Every row gives one point. Each copy is the shape, with its points in the same order, turned, moved and blurred by noise. Some copies are also mirrored. Which?
In the rows, 128 means zero.

Shape (7 x 2):
[[ 86 159]
 [ 90 106]
 [148 179]
 [ 86 121]
 [105 104]
 [154 113]
 [128 119]]
Copy 1 (7 x 2):
[[150 172]
 [100 186]
 [155 110]
 [115 186]
 [ 94 171]
 [ 92 121]
 [100 146]]
Copy 1 is: only turned
Copy 2 (7 x 2):
[[ 85 113]
 [ 94 165]
 [145  87]
 [ 87 150]
 [110 166]
 [158 150]
 [130 150]]
Copy 2 is: mirrored
Copy 3 (7 x 2):
[[ 79 157]
 [ 89 104]
 [140 184]
 [ 83 118]
 [105 106]
 [151 116]
 [127 123]]
Copy 3 is: only turned
Copy 4 (7 x 2):
[[122 180]
 [ 90 139]
 [180 150]
 [ 97 155]
 [ 99 127]
 [142 100]
 [124 124]]
Copy 4 is: only turned

Shape (9 x 3):
[[113 125 155]
 [126  96  89]
 [128  98  91]
 [ 93 168 167]
 [167 124 115]
 [165 125 104]
 [140 128 161]
 [ 74  80  71]
 [146 127 138]]
Copy 1 (9 x 3):
[[122 104 158]
 [120 107  85]
 [119 110  88]
 [ 88 110 190]
 [130 155 113]
 [125 153 104]
 [138 128 159]
 [ 97  57  71]
 [131 136 138]]
Copy 1 is: only turned
Copy 2 (9 x 3):
[[141 129 166]
 [101 109 105]
 [107 109 111]
 [126 141 211]
 [129 162 113]
 [123 156 106]
 [156 147 159]
 [ 79  65 122]
 [139 155 146]]
Copy 2 is: only turned
Copy 3 (9 x 3):
[[131  87 138]
 [ 88 134  95]
 [ 91 130  93]
 [155  94 176]
 [144 126  84]
 [137 137  84]
 [147  88 118]
 [ 39 137 126]
 [145 107 102]]
Copy 3 is: only turned

Shape (9 x 4):
[[197 135 130  71]
 [190 145 133 106]
 [186 155  88 135]
 [ 86 121 106 123]
 [102 139 153 115]
 [109  97  93 134]
 [123  95 127 134]
 [106 121 141 112]
 [127  96  92 154]]
Copy 1 (9 x 4):
[[126  77 203 157]
 [139  86 178 177]
 [186  76 154 173]
 [147 132  99 111]
 [104 126 108 146]
 [172 146 124 118]
 [146 155 138 144]
 [118 133 121 135]
 [185 150 131 142]]
Copy 1 is: mirrored
Copy 2 (9 x 4):
[[156  55 137  84]
 [137  83 116  86]
 [168 110  88 106]
 [147 142 164 166]
 [118 133 178 126]
 [146 123 136 183]
 [117 109 137 170]
 [124 124 170 142]
 [137 125 112 187]]
Copy 2 is: mirrored

Shape (10 x 6):
[[156 149 146  94 150  97]
 [115 127 138  75 159  89]
 [153 135  72 164 115 140]
 [101 147 151  77 111  97]
 [161  66  91 168 132 123]
 [130 140 158  61 119 142]
 [131 134 163 117 116 100]
 [124 105 101 167 163 133]
 [137 125 154  87 114 109]
 [156  97  64 154 112 120]]
Copy 1 (10 x 6):
[[133 107 158 141  70 129]
 [127 150 142 144  59 133]
 [156  77  88 150 163 145]
 [ 94 141 134 165  77  99]
 [166  98  73  87 134 143]
 [132 127 141 163  83  67]
 [102 110 152 129  90 103]
 [162 138 119 115 151 148]
 [120 121 135 132  76  90]
 [150  91  62 113 125 149]]
Copy 1 is: mirrored
Copy 2 (10 x 6):
[[113  66 111 124 177 104]
 [114  91  61 119 163 113]
 [153 127 169  74 122  97]
 [125 106  89 155 169 143]
 [102 161 160  66 142  62]
 [ 90  79 113 154 144 138]
 [120 111 121 152 175  98]
 [139 133 127  89 112  59]
 [100 102 116 143 165 119]
 [131 153 163  57 145 101]]
Copy 2 is: only turned
Copy 3 (10 x 6):
[[102 127 167 113 122 114]
 [ 95 148 150 108  96 147]
 [142  67 109  99 181 129]
 [147 136 168  94  83 142]
 [129  82  71 153 160 126]
 [148 170 158  90 112 110]
 [147 120 166 135 113 127]
 [125 102 101 137 173 172]
 [138 135 153 117 101 109]
 [135  59  78 109 153 122]]
Copy 3 is: mirrored

Shape (14 x 8):
[[106 126 142 152  21 140 164 102]
 [104 153 107 141 156 113 126 203]
 [152 152 117 100 118 143 110 121]
 [111 136 148 146 156 119 116 190]
 [125 160 136 116 143 162 118 101]
 [106 144 144 149 146 168 142 105]
 [134 119 146 113 155 120 138  92]
 [105 127 114 100 147 130 102 109]
 [111 128 143 118 156 111 165  99]
 [220 127  98 151 119 147 155 157]
 [110 129 115 122 147 113 102  95]
 [179 142 146 111  90 112 134 126]
 [138 161 133 165 156 123 113 115]
 [106 124 140 118  91 131 102 160]]
Copy 1 (14 x 8):
[[215  87  91 155 105  93 122  80]
 [ 60 114 143 131 126 109 165 128]
 [131 155 125 141 124 129  92 143]
 [ 83 103 145 117 163 115 149 121]
 [155 141 150 136 136 142 114 164]
 [163 100 161 124 130 128 129 161]
 [151 129 133  82 128 154 108 144]
 [135 153 112  99 133 124 132 167]
 [150 111 133  81 110 163 135 140]
 [ 94 108 160 130  88 103  40 101]
 [147 159 129  83 130 116 136 151]
 [140 140 114 129 125 140  73  86]
 [136 143 186 108 136 119 125 126]
 [127 121  93 141 160  99 132 120]]
Copy 1 is: only turned
Copy 2 (14 x 8):
[[184 190 171 115  73 138  76  79]
 [116 129  91 149 120 163 153 191]
 [119 106 155  95 138 124 122 136]
 [146 135  97 162 135 131 142 181]
 [133  80 166 147 123 136 119 120]
 [148  86 130 167  95 139 104 121]
 [126 103 128 150 144  98 127  90]
 [120 104 141 143 167 152 115 111]
 [109 120 120 169 121 114 129  84]
 [126 115  98  58  69  85 125 155]
 [143 100 131 125 155 147 136  98]
 [133 155 156  92 120  85 144 120]
 [158  89 135 135 100 133 168 127]
 [164 151 141 131 147 142 103 154]]
Copy 2 is: only turned
Copy 3 (14 x 8):
[[132 122  81 143  88 117 105 249]
 [ 90 134 146 102 191 112 115 125]
 [177 154 123 126 128 120 140 148]
 [108 121 154 116 178 146 102 137]
 [164 162 129 153 115 128 113 131]
 [142 131 136 168 109 118  86 134]
 [156 119 117 124  88 139 110 109]
 [133 144 124 142 113 141 150 114]
 [126 121 120 120  82 125  98 116]
 [201  85 123  94 165  71 116 156]
 [130 139  96 144 115 145 136 107]
 [189 128 111  84 116 137 120 173]
 [155 138  99 140 154 132  88 114]
 [123 136 133 126 144 156 147 182]]
Copy 3 is: only turned
